Each row is a point. Two turns around zero, p and q, are shown by what they do to some points. Write where each new point lands after one turn and then the other. Backwards means that the second turn is done in reverse. Each puzzle has new turns, and all numbers are rounded.

Turn p:
[-10  -4] => [ -1 -11]
[-13  44] => [-45   8]
[ 12 -50] => [ 50 -11]
[11 11] => [-5 15]
Turn q:
[ -5 -43] => [ 40 -17]
[ -6 -20] => [ 18 -11]
[-5 46] => [-46   8]
[16 17] => [-12  20]
Where do these land?
p, then q: [-49 -11] => [ 44 -25]
p, then q: [ 17 -13] => [-4 21]
p, then q: [13 13] => [-18  -1]
q, then p: [-14  35] => [-13 -35]
q, then p: [ 33 -23] => [-9 39]

Turn p:
[-11 -20  -4] => [-19 -12  -1]
[ 5 30 -1] => [17 25  5]
[50  5 33] => [ 55 -22  -8]
[ -4 -19 -45] => [-34   9 -34]
[-41   4  17] => [-20   2  40]
Turn q:
[  0  52 -17] => [-22  42  28]
[-7 -4 44] => [ 32 -21  22]
[-27   7  20] => [  0 -19  29]
[ 20 -27 -30] => [ -9   4 -44]
[ 14 -28 -16] => [ -1  -5 -35]
Where do these land?
p, then q: [ 39 -22  28] => [ 14  -3 -51]
p, then q: [27 15 -8] => [ -4  29 -13]
p, then q: [  3 -10 -17] => [-20  -2  -3]
p, then q: [-48  29 -11] => [ 5 -1 57]
q, then p: [-44 -13 -20] => [-41 -20  19]
p, then q: [24  1 28] => [ 24   6 -27]

Turn p:
[ 19  12 -27 -15 -12  16] => [ -2  16 -31 -15  -8  19]
[ 18  -1  10 -11 -14 -23] => [  8  17   8 -24   4 -16]
[ 22  -3   3  76   5 -15] => [ 49 -33 -16  15  45 -23]
[ -5 -15 -28 -21   1  18] => [-31  -2 -23  -5 -14   8]
[  1 -12  14 -19  10 -26] => [-15   5  26 -18   8 -13]
[-12  -7  12 -19 -11  22] => [ -7  -1   6   1 -35   4]
[ -7   9  15 -16  33   1] => [-13  -7  30  -2   6  24]
[-37  17   1  25 -13   7] => [11  6 -1 48 -7 -3]
Turn q:
[ 17  31   3 -12  16   1] => [ 21  -1   3 -31  17   1]
[ -2  14  23  -7  -5 -14] => [  0   9  20 -15  -2 -17]
[-12 -16  15   4  14   2] => [  5  -6  12  22   4 -11]
[-28  32   1 -12  -8  -4] => [-20  22   1 -18  24 -16]
[  7 -62 -33  -1 -19 -10] => [-18 -27 -36  32 -45   3]
[ 14  11 -22  -5  -5  25] => [ -5 -10 -14 -14  12  29]
[ -2 -59  21   5  11   0] => [  5 -30  15  47 -24 -13]
[10 34 28 15 -2 11] => [ 11  19  34 -18  12  16]
[ -3  16 -36  13  -2 -10] => [  2  23 -34  -6   2   9]
Where do these land?
q, then p: [ 28 -43 -19  35 -24   6] => [ 28  -8 -46  21 -36 -12]
p, then q: [  7 -14 -12  47  -3 -20] => [ 41  -1 -27  12 -18 -12]
q, then p: [10 21  9  0 12 13] => [ -1 -11  12 -18  -3  18]
q, then p: [ 18  -6   0  10 -29 -25] => [ 12  30 -10   4 -26  -9]
q, then p: [ -3   3   6 -16   0   4] => [-12  -3  12  -3   1  -6]
p, then q: [  1   1  -1 -34  18 -13] => [-15  -2  16  -2  29 -18]
p, then q backwards: [-36  15  29 -17  20  19] => [  9 -25  32  26 -23  21]
q, then p backwards: [-24  23 -11 -25   5  16] => [ 14 -11 -25   4  20 -28]

Turn p:
[ -8 -21  -1   9 -10  12  -2  -8] => [  8 -16  -4  -1 -14   8 -11 -14]
[  3 -18 -31 -13  -3   2  -3 -11] => [ 36   8   3  -4  -4  -5  -6 -13]
[-5 31 -9 12 12 42  1  6] => [-17   3  -1  -5  42  21  -9 -24]
[  5  -3 -24  13 -12  -9  -3  20] => [ 21   5 -19   9   3  17  10   8]
[-15  30 -12  11  -5 -15  -4  -6] => [ -8  10 -19  24  14 -12  13 -10]
[ 17   5  76 -33  -5  -6  -7  -1] => [-52  -1  19 -16 -25 -23 -29  45]
[23  8 29  9 13 -4 -6 -6] => [-18 -15  21   9   8  -5  -5  24]
[ -6 -21 -20  -5  -4 -10  28  -3] => [ 20  11   8  -2 -24   7  19 -16]
[-15 -10  -8  -3  13 -12  -5   8] => [ 10  -6 -10 -13  -1 -10  17  -1]
Turn q:
[  4  20  -7 -20 -16  -8  -7   9] => [ 15   0   6 -11 -22 -11  -3  18]
[-46  18  -6  18   6  -6  -9 -11] => [-32   2  29 -15 -12  -2  23 -18]
[  7  -9  14  20  -9  -4 -15   0] => [-14  -8  -9   0  -7  18 -18  -6]
[ 10 -15  17 -56 -12  -9 -14 -12] => [ 44   9  26  -7   8  19 -24  24]
[ 13  16  21  13  17  -9 -12 -11] => [ -6  17   2  18 -17   4 -18 -20]
[ 15 -16   5  -1 -12  30  11  -1] => [ 19  -6 -27  -2  13  17   7  -2]
[  5  39  -4  18   0 -12  19  10] => [ -4  -7  -7   8 -28 -35   5 -16]
[  4 -12  -9  -2  52  -1 -12   6] => [-20  33   5  31  21  -3   2  12]
[-21  -1  -6  25  -9  -6  44  10] => [-11 -40  -3   1  11 -25  21 -20]
[  2 -22 -10 -15 -12  24 -11  17] => [  7  -3 -14  -8  11  20  12  31]
[  6 -17 -14   0  -5  -1   6 -17] => [  2   2  -6 -16  22  -3  -8  -3]
Where do these land?
q, then p: [-25   2  -7 -18   2   2  -5   8] => [-22   6   6 -11 -12  13   7   9]
q, then p: [ 25  21   1 -16 -21   1   7  24] => [ 27  12 -10  15  -9  19  -4  27]
p, then q: [  9  -8  26 -26   7  17  -3 -15] => [  5  -2  30   1 -15  24 -13  13]
q, then p: [-16  -8   5  11  -7   5   0  11] => [  1  -7   2 -13 -13   9   1 -14]
p, then q backwards: [ -5  23   0  15  28  -5 -17  22] => [-10 -31 -26   4   4  15  16   9]
p, then q: [ 20 -27  -4  31  15 -19 -20 -32] => [-14 -23 -23  21  24  15 -40  -3]
p, then q: [ -5  14  13 -13 -12 -19  22 -19] => [ -8 -22  15 -13 -23  -7  -1 -20]
q, then p: [-25 -31  19  -1  -1  -6   2  13] => [ -8 -32   9 -26  -6  15  -1  -6]
p, then q: [ 23  15 -28  30 -16  17  23  13] => [ -4  21 -37  12  -6  12  28 -27]
q, then p: [-22  20 -26   3   7  10 -25 -29] => [-35  38  -1  -3  -3 -20  -3 -13]
q, then p: [ 20 -21   0 -14  -3  -2  17   4] => [ 20 -12   9  -6  18   3   8  17]

Turn p:
[  3  11 -20   0 -71  44  -2  -8 -21 -28 -16] => [  9 -20 -34  12 -49   5   1 -36 -24  38 -39]
[ 24  19 -13  47  20  25 -16 -45   7  -6   6] => [  7   2  21  11 -12 -34  22 -60   4 -12  23]
[ 20  -2  16  -9 -17 -27 -13 -30  22  35  -5] => [ 17  10  30  24 -20 -18   6  31  27  14   6]
[  2 -34 -26  -3  54  12 -48 -32  11 -16   8] => [ -7 -21  29 -51  25 -46  18 -26  31  -5   0]
[-31  23  -5  37  24 -44 -28  22  -4   5  33] => [-43  10  27   0  -3  11 -29  -4  16 -62   4]
[-44   8  -8 -14 -29  28  14  19  -6  19  19] => [-22 -11  -6  17   9  47 -23 -12   1  30 -20]
[ 20  15  20  -8 -10  45   3  11  34 -33 -13] => [  9 -12 -54   8  -7   5  43 -15  14  10  10]
[-15   7  -5   3  -8 -24  -4  33   5  50 -26] => [ -5  47  -1  19   9   8 -33  23  20  -1 -21]
[ 40 -24  48 -24 -33  -3  31  25 -17  34 -17] => [ 61  -2 -21  38  12  11  -8  55 -15  13 -10]
[ 17 -11 -37 -30  -5  -7  19  17 -13  -4   7] => [-10 -14 -20 -12   8 -19 -32  17 -22  23   5]
[-22  47  37  10  29 -22  22 -23 -39 -34   0] => [ 12  14  19 -31 -28  48   9 -12 -33 -36  43]
[-13 -59  -9  -9  46 -27  21  10  22 -23   3] => [-30  -4  10 -36  54 -20  27  37 -19 -10   0]
Turn q:
[-40   7 -50 -17   7  27  10   9 -30  19   3] => [ 12  29 -20   9 -15  16  63  19  11  15  -6]
[  8  48  -3 -29 -31  28 -20  24  40 -28  35] => [  8  37 -35 -23  25 -22  -8   3  15 -70   3]
[-38 -30 -19  26  41 -10  25  14 -26  27   1] => [-15 -30 -18  35 -22  11  35  18   3  50  -6]
[ 25 -22  22 -21  27  24 -39 -11  47  22  23] => [ 31 -35   2  -4  48   1 -20 -10  48 -17 -25]
[-16   1  34  -4  11  31   2  25  26 -30 -20] => [-25 -18   6  -7  37 -37  23  -3   1 -22  18]
[ 15  32   1  -7 -23 -40   4 -27  -6  -5 -48] => [  0  38  42 -13 -12 -16 -27  -1 -41  13 -14]
[ 44 -18  24  -7  27 -23  21   9 -23  21 -24] => [ 20 -37  38  14   3  11 -20  33 -27  18  11]
[ 26 -32  32 -17 -48 -22  35 -35  12 -22  21] => [ 23  -3  17 -22 -31 -21 -53 -25  17   2  54]
[-35   3  11  21   6 -20 -28  21 -32  35   5] => [-39   4 -21   0  14  35   0  25   1  39 -12]
[ 39  10  -6 -26 -36  20 -44 -40 -22 -29   7] => [ 37  31  14 -45  11  36 -13 -42 -11 -29   6]
[-16  -1 -47  32 -44 -33   3  10  -2 -25 -17] => [-38  20  -6 -22 -66  -4   4  -7 -18  -7 -17]
[ -9 -16  19  23  41 -23  15  -7   8 -19  10] => [ -7 -41 -18  21   2 -21 -11 -18 -16  24   2]
[ -4  17 -20  28  21  42  15   6   6  35   4] => [ -6   6   0  57   5  14  29   6  21 -15 -14]
Where do these land?
q, then p backwards: [ 25 -24 -53  11  28  -3  26  12  40   1   0] => [ 32 -16  25  20 -51  -5 -43  -6  -5 -17  12]
p, then q backwards: [ -7 -30 -17 -23   4   5  30 -52  19 -34  14] => [-33 -33  15  -7  21  -7   8  11 -30 -22 -51]
q, then p backwards: [ 13  25 -19 -10   0 -25   8  -3 -25 -13 -30] => [ -2 -10  -3  11 -14 -24  30 -19 -27  -9 -25]
q, then p backwards: [ -2  20  35 -26  -7  48 -32 -14  31  44  -3] => [-20 -25  14   6  51   8 -23  18  21  59  -5]
q, then p: [ 12 -15  35  40   0  28  34  41  11 -36 -33] => [-27 -38  36 -14  15  38  24  18 -39 -34 -23]
p, then q: [-12  35   8 -28 -43 -20 -24  20 -14 -38  19] => [-17  15   8 -53 -26  10  31  -5  39 -26   9]
p, then q: [ 10 -26 -11 -15 -23 -45  -1  11  20   5   5] => [-43 -11 -11 -18  -7  -6   4  41  -7   4  -6]
q, then p: [ 25 -11  44 -35 -26  18 -56   3  10   4  47] => [-12 -37 -22 -47  22 -30  18 -10  56  12  32]
q, then p: [-37 -18 -32  -2  30  41  22  -4 -42  42 -10] => [  2  26 -12  70  41  11   8 -12 -32  18  20]
q, then p backwards: [-26  -8 -12  45  12   6 -54 -15 -25  25 -18] => [-74 -10  -5   3 -24  35   7   3  15  -2   1]
p, then q: [-34  14   5 -29  26 -15 -11  18  -5  -4 -19] => [ 21  18 -10 -15  30 -20  25  14  12 -24  -5]
p, then q: [ 32  23  10  13  11   0  36   3 -29  -6  20] => [ 13 -10 -30  -2  -9  47  -7 -24 -14  -8  16]
q, then p backwards: [  0  15   9  58 -13 -37  22 -19   9  10   8] => [ -5  34 -45  17 -42  -8   6  10  -3  22  19]

Turn p:
[ -8  14   0  21 -27  -4  17  28  18   5 -11  31] => [-10  -5 -19  21 -43 -10  -5  -3  21  -1 -21  11]
[-11   3 -19  12  25 -19   5 -18  12 -23  10   1] => [20 -4  6 14 20 -8  8 -8 26  1 25 14]
[-14  -1  17   0 -14 -18 -10  61 -10 -22   1   2] => [-38  21 -23  16  -2  24   0  12  31 -23 -22  -9]
[-10   1  14   5  32  -5 -16 -22   4 -22 -21  -6] => [ 22  -3  19  -1  31   0  -9 -15  22   4  -3 -21]
[-12 -10 -27   7   8 -12  -9 -23 -17   1 -15 -12] => [ 14   7  -4 -12  22  -3 -23 -23  -2  -3  20  13]
[-17 -13  10 -18 -15  56  -3  18  -6 -22   4  22] => [-15 -36   5 -15 -29  30   8  -1   0 -37  -3 -26]
[ -6  22  -6 -43  -6 -13 -21 -22   6   3  10  22] => [ 14  18  39 -26  -7  -4  17   4   4 -18 -12  26]
[ 35 -12  14  13 -15  14 -21 -22 -12 -28   4 -76] => [  8  25  -4  -4  30 -10 -25  35 -29  -4  41 -61]
[-15  76   3  -2  33 -10  -6  -7  -4  25  17  28] => [ 58  18   9  20  -3  11  41 -12  -1   1 -44  31]
[ -1 -19   4  13 -13  24  54 -17  -5  -4   5  23] => [-16 -36 -10   6 -27 -24  22 -31 -12   3  20 -10]
[ 6  1 13  4 -8  3 47  4 -2 17 -9 -6] => [-12  -5 -28  -4 -15 -20  18 -11 -11  26  -4 -10]
[ 18 -13 -10   5   6   0   9  30  -6 -16 -23   1] => [-19 -19 -28   0  16  -9 -13  10  11  -9 -11  -3]
[-11 -22   7  -4  16  -2 -15 -18 -16  20  -7  21] => [ -8  -8  26  -5  12  11 -11 -31 -13   6  -9  11]
[ 37 -14 -11   2 -18  -9 -12  26  17  48  27  12] => [-28   1   5  17 -19   2 -11  40 -32  20 -11  40]
[ 10 -13 -10 -16  -5  -5 -19 -18  19  19   8 -64] => [ 10  28   6 -30  14   8 -18  35 -17  32  35  -6]
Turn q:
[  5   9  11 -17 -22  -1 -12   8   7  34   0   4] => [ -2  16  17  -8 -19 -17 -23  -6  -1  19 -15  -7]
[ 23  -8  19  22  35  25  -6 -22 -36 -20  31   9] => [ 28 -13 -24  38   8 -20  -5  15 -18 -47  19  -1]
[  4 -10 -16 -33 -40  14  -9  -5 -30  -7  13  -4] => [ 26  20 -22 -21 -33  19 -20  16   9  -8 -14   1]
[ 13 -18  19   6  11   7  12 -15   3 -24  28 -37] => [ 17 -13   0   0   6   7  26  20 -34 -31  -9 -18]
[-19   1 -23 -17   7 -10 -26 -28  29 -21 -34  26] => [ -3 -14  -1 -13  10  36 -14 -58  11   5  14  16]
[-31  -9  25  23  -3 -39  24  14   8  27 -16 -34] => [-53 -19  14  -2   3  -6  23  21 -24  31 -28   7]
[ 10  -9 -24  15 -14  32   8  -4  18   7 -10  24] => [ 23   2  19  -1 -17  -8  17 -14  28  -1  15  24]
[ -5 -15  -4 -18 -14  21  17  -2  12  -6  28  29] => [ 11   9  16 -14 -32   9  -2   7   4 -16  35  -3]
[  8  34 -21  18  22  -5   6 -23  11   2  -2  30] => [-11  19  -8  10  18 -19  11 -39   9 -12  27  13]
[-12  37  25  35   2 -10 -18   2  15 -32 -22   6] => [-23   2   9  54  21  24   8 -27   6   1 -10  -8]
[ 14   8   9   2 -26 -38  10  32  10  24 -33   9] => [-43   3  25 -11   1 -16  -9   0  35  17 -31  -5]
[-12  -6   0 -34  14  21  10  32 -30   2 -19 -41] => [ 20   3  -4 -17  31  16 -17  52  -7  28 -13  10]
[  2 -14 -19  -3  29 -17 -15  13 -18  15  37 -20] => [  7 -15 -40 -15   5 -26   2  16 -15  14  11 -28]
Where do these land?
q, then p: [  8  12   0  -8   5  -6 -27 -29 -12  22 -15   0] => [ 17   7  21  -6  17 -16 -24 -16  -4 -13  -7  18]
q, then p: [ 22  23  11  -4  -4  19  -7 -34 -21  -6  25  52] => [ 27  24  21  37  -1 -21  -5  18  13 -45  20  -5]
q, then p: [-13  -9 -11  -9   0  35  37  23   6  16  -7   3] => [-24  -2   6  14 -19   9  33  18  -5   9 -33   8]
q, then p: [ 18   2  40 -26   3 -37   9  10  10 -31 -30 -52] => [  8 -24 -20 -38  41  33 -11 -19  19   7 -25 -45]
p, then q: [-21   0 -18 -13 -17   5  17  19   4  10  30 -27] => [ 13  40  -2 -11 -22   1  10  17  12   8  26  -3]
q, then p: [ -4  21  29  12 -12 -41  10   9  -9 -28 -32 -43] => [ 23 -29 -36 -18   8  26 -18 -38  27  12 -17 -22]
p, then q: [-17 -28   2  -8  10  11   4  33  16   5  17  -2] => [ 19  -3  20  -1 -22   6   8  15  -6  25  25  13]
q, then p: [ -9  14   0   4 -17  -8 -17  55  10  17  -9 -18] => [  8  14 -17  -9 -14  16 -18   5  -8  54 -20   1]
p, then q: [-28 -24  -3  -7 -37  16  -5  18  21  -2 -10  -3] => [ 21  12  10  -7 -37  31  -4  -7  -6  24  -5 -14]
p, then q: [-14  -7   2   6  34  -8   3 -38 -13   3  10  42] => [-13 -23  12  12  -5 -15  -5 -10 -27 -48   6  23]
q, then p backwards: [ 17  20 -28   2  22  -8 -12 -28   3 -21  -2  26] => [-30  -3 -20  13   8 -13  13  -8 -36 -26 -10  -2]
q, then p: [-13  -2   4  21  -2  30   2  20  25   7  11 -34] => [-19  -1 -30  11  -4 -12  12  -4 -31  28 -17 -11]
p, then q backwards: [ 19 -16 -24  14  11  12 -23 -21 -41  -1   5  29] => [  8  -7  37  -2  36   6  -3 -44   4  -7 -15   7]
p, then q: [ 35  -4  -4  17   4 -21   8 -35  -1   9   7  28] => [-46 -23 -16  17  -6 -22 -12  -3  -2 -19  -4   0]
